Rows are points. Examples show where two turns around zero, p and q, send a point. Where does a point land after both, in the order given? Backwards means that the second turn is done in reverse. Each puzzle has new turns, and all numbers are rounded.
(in the rows, 128 means zero)

Turn p:
[ 92 167] -> [104 175]
[196 142] -> [197 123]
[120 111] -> [116 114]
[80 97] -> [ 73 111]
[152 123] -> [150 117]
Turn q:
[156 144] -> [132  96]
[117 139] -> [142 134]
[144 171] -> [161  96]
[94 58] -> [ 77 187]
Where do these land?
q, then p backwards: [ 95 159] -> [163 157]
q, then p: [ 89 109] -> [138 170]
q, then p backwards: [168 155] -> [150  85]
p, then q: [174 144] -> [112  82]
p, then q: [114  73] -> [ 94 173]

Turn p:
[117  99 103 126] -> [ 96 142 145 138]
[138 155 180 116] -> [165 122  91  97]
[100 108 141 180] -> [138 140 182  99]
[120 181 104 141] -> [169 119 137 170]
[168 145 115 150] -> [134  79 135 138]
[105 105 113  92] -> [ 98 165 114 141]
[148 103 140  91] -> [ 96 128  92 113]
Turn q:
[126 147  94 126] -> [153 153 122 112]
[142 145 138 116] -> [121 124 143 107]
[ 78 134 120 129] -> [121 171 127 154]
[160 138 137 158] -> [153  97 151 126]
[ 90  31 129 119] -> [ 90 115  51 186]
[150 165 138 114] -> [126 127 158  93]
[150 136 139 133] -> [132 109 143 117]
Where do these land?
p, then q backwards: [114 102 128 174] -> [139 175 154 127]
q, then p: [177 139 116  96] -> [ 92 148  85 138]
p, then q backwards: [140 153 115 126] -> [131 109 128 152]
q, then p: [161 167 157  89] -> [124 177  81 108]
q, then p: [ 77 113 123 143] -> [163 110 164 141]
p, then q backwards: [ 99  94 130 140] -> [112 165 139 107]

Turn p:
[143 110 120 103 155 136 145 110] -> [123 113 126 105  96 148 141 112]
[141 117 104 146  94 117 135 134] -> [129 121 123 130 125  83 140 146]
[130 118 135 104 128 129 103 137] -> [107 130 120 128 132 127 112 102]
[110 127 147 165 158 105 118 122] -> [122 153 136 149 150 155 161 139]
[104 118 114 121  40 127 136 130] -> [136 117  97 166 109  68  90 155]
[138 144 119 105 157 112 128 106] -> [133 142 154 118 103 143 137 103]
[112 134 138 113 162 134 135 149] -> [111 120 148 122 134 164 115 129]
[124 139 155 202 137 155  96 113] -> [157 167  95 125 188 146 154 147]
[111 140 105 107 143 123 135 147] -> [109 130 157 118 114 134 108 138]
[167 132 144 114 106 141 150 130] -> [155  87 123 120 129 113 125 108]
Turn q:
[120 150  89 106 148 111 135 108] -> [ 96 160 111 118  97 126 111 131]
[147 108 129 110 100 156 122 113] -> [123 107 115 128 147 114 143 167]
[133 125 141 199 139 167 152 116] -> [169 136 121 187 124 149 171 120]
[107 133 117 109 146 121 105 109] -> [106 138 100 119 128 114 111 111]
[129 116 127 122  86 114 112 116] -> [131  94 128 125 121 101 112 146]
[141 113 138 120 150 112 122 114] -> [127 119 108 102 121 137 139 116]
[117 130 140 113 151 114 132 104] -> [102 122 109 120 118 139 130 106]
[149 140 139 121 129 116 121 122] -> [131 117 119 115 125 148 116 135]
[145 140 140 154 109 166 116 153] -> [165 130 139 154 163 138 125 148]
[103 143 136 111 150 107 153 129] -> [ 93 136 142 124 114 144 124 100]
[117 110 112 143 100 123 140 225] -> [164 150 218 115 148  99 126 128]
Where do these land?
p, then q: [ 74 120 125 117 143 163 145 127] -> [143 150 139 140 178  98 113 146]
q, then p: [150 117 139 158 127 101 127 148] -> [143 100 109 120 127 115 135  95]
q, then p backwards: [101 130 118 123 123  98 146 111] -> [127 111 110  91 124 108 129 127]
p, then q: [158 108 153 109 129 106 134 125] -> [122 108 114 143 102 116 161 125]
p, then q: [ 93 124 115 119  92 166 122 129] -> [153 150 127 108 137  95  88 136]
p, then q: [157 161 145 120 131 107 129 122] -> [132 100 103 127 119 159 144 129]
q, then p: [175 114 139 165 136 182 121 116] -> [136  90 153  68 137 121 155 151]
p, then q: [144 128 146 146 137 143 116 140] -> [115 151 113 116 128 137 145 122]
q, then p backwards: [ 73 138 100 111 148 110 103 115] -> [130 115 110  90 101 124  73 131]
p, then q: [155 139 102 112 114 104 138 148] -> [122  83 134 109 116 130 124 107]
